Rows are points. The points of each table are mixes of a few directions, plus a little noise. How many directions does each table use, and how many do they share? Where both have some left over, give the other angles between the two spaces (their principal angles), to ten degrees, smallest first.
(in the rows, 128 means zero)

First (6 x 3)
[[120 118 133]
 [ 87  80 150]
 [149 152 117]
 [ 92  86 148]
 [194 204  93]
 [127 127 128]]
Second (6 x 3)
[[132 107 196]
 [106 153 146]
 [100 168 113]
 [186  55 112]
 [111 155 108]
 [134 129  94]]
Directions: first 1, second 2, shared 0; angles 60

First (8 x 6)
[[167 211 101  70  73  88]
 [135 143 123 117 118 121]
 [112  95 139 151 150 145]
 [107  85 142 159 158 150]
 [156 187 109  87  88  99]
 [124 120 130 133 132 131]
 [129 128 128 127 127 128]
 [ 92  56 152 180 177 163]]
Second (7 x 6)
[[108 116  75 129 117 129]
 [136 132 148 127 132 127]
 [102 112  59 129 115 131]
 [107 116  73 130 117 130]
 [175 157 249 124 151 125]
 [111 117  87 129 121 130]
 [159 147 204 126 143 126]]
Directions: first 1, second 1, shared 0; angles 90

First (9 x 9)
[[102 105 115 158 142 103  87 117 152]
 [121 115 122 148 142 101 104 113 145]
 [144 155 137 123 117 129 135 127 120]
 [119 159 131 159 116 100  84 117 140]
 [215  87 125  87 185  83 219  83 129]
 [104 139 135 101  97 197 145 172 101]
 [157 130 129 126 142  99 141 109 132]
 [131 129 124 149 138  93 104 108 143]
 [ 60 133 134  98  74 245 129 206  92]]
Second (9 x 9)
[[ 86 120 104 126  69  92 102 157 102]
 [ 91 126  97 112  89  86 148 196 138]
 [177 121 140 142 164 101 121  58 127]
 [113 144 121 147 101  92  91 125 125]
 [138 117 117 142 136  73 116 104 138]
 [176 159 142 102 139 135 183 130 125]
 [139  82 118 127 138 103 122  89 109]
 [123 153 160 117 177 249 168 172 170]
 [110 130 154 136 140 224 102 121 118]]
Directions: first 3, second 5, shared 3

First (10 x 12)
[[106 116 249 151  29 126 150  85  27 150  95 156]
 [147 109  56 115 153 104 128 115 175  96 181 134]
 [139 126  74 117 147 119 128 120 157 103 140 125]
 [122 129 168 140 144 140 114 165 131 168 144 126]
 [129 144 124 133 216 155  91 220 190 182 158 101]
 [140 122  74 117 146 116 129 119 159 103 149 128]
 [117 157 147 131 154 157 115 169 128 155  85 105]
 [138 115  82 116  94 103 150  67 119  75 125 142]
 [121 150 122 122 117 140 135 117 109 112  69 116]
 [121 112 183 140  80 119 139 104  85 137 133 148]]
Second (8 x 12)
[[149 105  73 125 202 114 104 173 213 143 230 127]
 [117 139 156 131  89 136 141 104  84 121  76 128]
 [121 135 146 129 104 133 135 112 100 123  95 129]
 [142 111  90 126 181 118 111 161 189 138 200 128]
 [142 113  92 127 178 120 112 158 185 138 196 127]
 [128 129 129 128 127 128 127 128 128 128 128 128]
 [113 145 168 130  74 138 145  94  66 118  55 129]
 [111 145 173 131  68 139 148  91  59 117  46 127]]
Directions: first 3, second 1, shared 1

First (11 x 18)
[[123 110 167 148 126 119 160 188 105 144 123  99  87  49 101 133 139 131]
 [107 107 160 124 145 146 176 171  91 149 134  93  96  46 102 143 171 117]
 [138 135  87 125 121 120  77 100 151  93 120 144 157 189 135 113 102 119]
 [123 146 118 120 128 107 112 148 124  93 122 151 100 115 113 120 127  92]
 [148 137 100 120 116 108  99  94 137 100 138 165 149 174 141 111 100 129]
 [140 138  97 101 131 138 116  58 136 122 149 163 172 195 159 125 123 136]
 [136  70 183 137 130 144 210 157  73 182 159  81 117  28 109 141 155 174]
 [154 151 107 105 117  97 120  79 120 101 157 199 139 165 149 111 104 127]
 [147 211 142 118 113 104 145  46 166 164 147 227 132 218 205 133  97 157]
 [ 82 114 108 131 157 174  94 172 147 115  82  54 128 120  97 143 169  82]
 [112  88 140 181 124 152  99 194 158 145  78  31 131 108  99 133 121 144]]
Second (11 x 18)
[[136  92 118 142 102  94 158  91  89 160 200 123 163 116 124 107 151 230]
 [113 164 113 138 140  90 121 177 124  88 117 116  85 142 117 122 106  99]
 [124 159 152 134 131 121 128 158 141 119 106 141  81 117 130 138 108  88]
 [142 140 194 143 114 144 136 152 153 150  95 154  77  81 134 148 102  92]
 [ 70 174  72 117 134  90 133  58 105 128 221 138 130 195 137 122 191 184]
 [113 120  65 136 157 116  90 171 123  62 110  51 142 186 104 116 100 106]
 [122 124 170 145  96 151  98 129 166 159 102 157 106  77 120 136 148 116]
 [102 185 104 113 131  95  98 163 143  97  96 175  99 118 116 111 162  78]
 [183  59 158 132 118 159 151 134 119 152 106 109 172  90 131 127  93 149]
 [118 131 134  99 162 219 105  82 168 128  94 117 144 180 155 171 124  58]
 [184  60 127 109 121 129 189  94  78 163 163 130 209 105 142 108 125 205]]
Directions: first 5, second 6, shared 3; angles 50, 80

First (11 x 20)
[[121 108 149 128 118 110 141  85 174 135 126  99 148 133 131 108 137 122
  130 150]
 [159 120 111 128 118 133 115 144  71 135 163 195 145 146 131 124 151  97
  155  63]
 [122 166  95 131 148 163 112 204  67 110 119 150  79 108 124 171 104 155
  111 116]
 [ 88  68 176 142  94 103 163  35 223 135 136  51 162 140 151 100 154 127
  129 188]
 [ 13  74 133 183  85 196 161 146 128  87 158  35  60 107 189 203 139 199
   91 205]
 [150 183 105 110 165 132 108 181 101 124  94 148 101 110 101 141  93 141
  113 120]
 [163 113 140 117 120  99 126  87 141 147 140 158 175 150 122  89 148  88
  155  96]
 [157 134 137 113 135  99 124 100 152 142 117 140 157 137 112  97 129 106
  140 118]
 [187 169 120  97 159  97 107 133 123 145 103 174 151 132  92  96 112 100
  140  92]
 [ 57 102 126 160 107 175 146 152 118 100 144  74  78 110 163 181 130 176
  101 174]
 [191 171 116  98 159 100 105 139 112 146 108 185 151 134  93  99 114  97
  142  83]]
Second (11 x 20)
[[209 202 131 109 179 109 133 133 163 156  81 140 138 135  83  61  86 120
  133 139]
 [138  98 150  65 142  65  95  69 161 151  94 124 181 106 105 130 145  98
  143 105]
 [123  95 145 211  89 211 203 120 142 137 191  81 103 167 183  89 150 157
  147 182]
 [157  89 137 119 128 152 133 116 105 160 148 133 145 128 142 124 158 121
  167 103]
 [115 113 128  77 165 144  99 151 102 141  87  94 106  68 121 192 123 162
  127 130]
 [124 197 123 144 138  92 135 133 181 101  96 124 117 143 100  93  80 130
   87 169]
 [157 135 144 115 133  88 130  85 172 143 116 133 166 143 110  83 128 101
  138 128]
 [ 93 186  86 180 102 128 125 189  93  68 153 182  90 159 127 137 100 125
   83 119]
 [117 140 110 183 104 177 154 169  95 108 171 143  93 154 153 125 127 141
  122 133]
 [103 123 106  90 153 150  88 184  61 120 105 130  93  75 125 211 123 156
  118 104]
 [ 72  31 149 114  76  93 113  59 134 123 165 123 176 128 158 162 189  96
  145  97]]
Directions: first 3, second 5, shared 3

First (11 x 32)
[[121 153  74 100 103  91 146  91 156 172 145 143  48 131  91 137 150 140
  111 127 170 183 219 113 173  99 159 137 164 122  81 104]
 [126  97 114 105  77 172 115 155 103  97 126 117 182 129 160 127 158 137
  168 125 147 111 114 118 131 153  76 121 119 140 171 160]
 [147 119 149 165 129 118 116 106 109 133 145 110 116 131  98 123 105 130
  159 112 142 128  85 144 105 136 140 134 119 118 119 168]
 [133 130 117 120 139  98 121  93 116 141 149 111  92  84 100 155 105 134
  172 105 152 149  82 107 142 134 121 177 121 134 100 143]
 [157 111 162 179 152 137 117 142  61 122 137 144 132 151 133 141 164 124
  146 187 130 108 156 116  98  90 161 102 124 108 122  89]
 [124 149 102  94 134 129 127 113 145 154 101 155  87 105 131 120 153 105
  114 140 130 152 186 102 167 107 148 152 131 118 126  76]
 [114 100 101  96 106 137 140 176  79  91 160 129 170 126 173 190 178 168
  158 168 148 111 148  79 140 121  77 114 142 157 117 106]
 [124 159 144 134 149 126 128 104 195 150  88 132 111 131 109  71  80  93
   75  90  88 136 114 173 123 143 160 134 117 113 146 138]
 [ 89 120 122  89 126 138 158 197 141  80 136 125 209 138 190 162 136 159
   91 143  88  92 122 116 126 142  68  95 139 167 136 113]
 [127 178 183 167 242  68 139  94 180 157 111 129  86  98  97 117  37  93
   67 108  56 126  60 157 100 122 187 161 111 116  86  95]
 [145  95 138 156  50 192 103 137 122 109 114 111 176 185 125  66 142 123
  150 102 150 109 124 181 100 161 115  82 119 113 200 213]]
Second (10 x 32)
[[ 32 136 104  73 188  50 168 132 173 144 145 118 125  79 149 174 124 105
   64 154  25 198 153 143 117  77 121 161 164 117  46  59]
 [ 91 152 108  94 133 116 139 144 173 112 139 137 162 137 114 139 120 134
   89 120 127 154 147 135 130 109 122 120 145 142 106 120]
 [146 135 111 118 114 111 149  83 159 175 104 113  36 100 140 104 100 133
  123  89 118 114 116 119 177 184 125 160 125 135 139 143]
 [ 61 138 110  92 138 133 112 183 141  71 161 148 249 157  98 158 161 117
  103 160 137 191 171 148  85  45 124  98 148 126  93 104]
 [146 101 149 157 125 151 104 137  72 114 132 130 156 137 129 129 159 116
  168 159 139 122 127 128 100 108 132 117 116 110 144 128]
 [168 120 159 167 150 123 136 117 102 143 120 117  87 119 152 126 106 139
  138 130 109  76  88 114 130 163 133 132 112 132 138 130]
 [141 159 100 103  77 159 124 129 178 116 121 141 142 163  93 100 114 151
  120  80 200 123 142 128 160 153 124 111 129 154 157 171]
 [171 133 155 161 117 171 109 153 108  91 132 142 177 174 110 119 123 150
  146 125 185  82 109 122 113 138 133  91 111 144 160 155]
 [156 140 118 129  94 152 123 120 142 129 117 132 117 145 114 103 119 142
  137  97 174 107 126 122 152 160 127 121 121 141 157 163]
 [167  64 160 182 143 116 118  81  34 182 109  98  30  73 180 124 155  94
  196 167  67 109 102 117 119 145 137 170 105  81 139 110]]
Directions: first 6, second 4, shared 2; angles 50, 60

First (11 x 32)
[[119 133 120 126 119 140 135 131 116 129 131 133 121 131 121 129 139 128
  129 126 135 129 134 119 131 137 131 133 134 130 131 127]
 [ 89 147  92 123 100 174 165 150  75 132 141 153  96 150  97 124 183 125
  136 122 168 125 155  84 139 174 139 154 155 154 135 123]
 [ 96 144  99 125 103 167 156 143  86 132 139 147 104 143 104 129 170 128
  132 124 158 129 150  94 138 164 137 148 151 143 135 124]
 [140 121 137 129 140 112 120 126 141 126 123 122 136 126 136 124 116 127
  129 129 121 126 119 138 124 117 124 123 119 130 125 129]
 [149 107 137 129 172  85 124 143 142 121 121 127 142 145 142  97 117 129
  148 123 141 101 103 131 109 122 118 125 112 165 114 125]
 [151 103 136 128 179  77 124 147 143 119 120 129 143 151 143  89 119 130
  154 120 147  95  98 129 106 124 117 126 110 177 112 123]
 [194  84 176 133 208  27  84 123 203 114 105 100 176 124 176  96  56 130
  144 128 100 100  70 181  95  73 106  95  80 144 103 129]
 [118 143 129 130  96 157 124 110 127 133 132 123 123 108 122 157 126 128
  107 135 107 152 145 134 143 124 134 125 136  88 138 134]
 [104 150 117 128  84 175 137 115 109 136 136 131 112 112 113 159 143 127
  108 132 119 153 155 120 147 137 139 133 147  93 142 132]
 [ 82 161  94 124  67 201 158 128  78 138 145 145  94 126  95 157 175 126
  114 129 144 152 170  94 153 165 144 149 162 110 146 127]
 [167 115 170 135 140  93  83  93 188 127 116  96 161  91 159 149  63 129
  107 139  69 145 108 184 125  73 120  96 103  77 125 137]]
Second (9 x 32)
[[132 130 123 130 120 140 125 125 125 118 128 138 129 118 121 149 127 138
  123 124 120 138 134 130 143 133 133 123 120 130 116 125]
 [111 119 157 112 163  72 138 144 129 171 124  88 126 171 159  36 127  85
  147 142 164  83  97 120  57 109 110 162 162 114 182 147]
 [151 140  90 150  83 200 115 108 125  74 134 182 132  73  90 249 130 182
  106 110  84 185 168 138 223 153 153  84  84 147  57 104]
 [115 121 150 116 154  87 134 139 129 159 124  98 126 158 150  61 127  97
  140 138 152  97 106 123  76 114 114 152 153 117 168 144]
 [130 129 123 131 122 137 125 126 127 122 130 136 127 120 122 145 129 136
  125 126 120 137 133 130 141 133 131 121 122 131 118 124]
 [140 134 104 142 100 173 121 116 126  94 131 160 131  94 104 202 130 162
  113 117 100 163 152 134 186 143 145 100 101 140  86 112]
 [116 122 147 116 152  90 135 138 129 157 124 101 126 156 149  65 125 100
  140 138 152  97 107 122  78 114 114 151 153 120 164 141]
 [123 124 139 122 142 107 131 135 130 143 126 112 127 145 139  91 127 111
  134 133 140 111 117 125  99 120 120 142 141 123 150 137]
 [133 130 119 134 117 146 126 123 126 114 129 142 130 114 119 157 128 142
  122 123 117 143 138 130 151 134 135 119 117 132 109 121]]
Directions: first 2, second 1, shared 0; angles 60
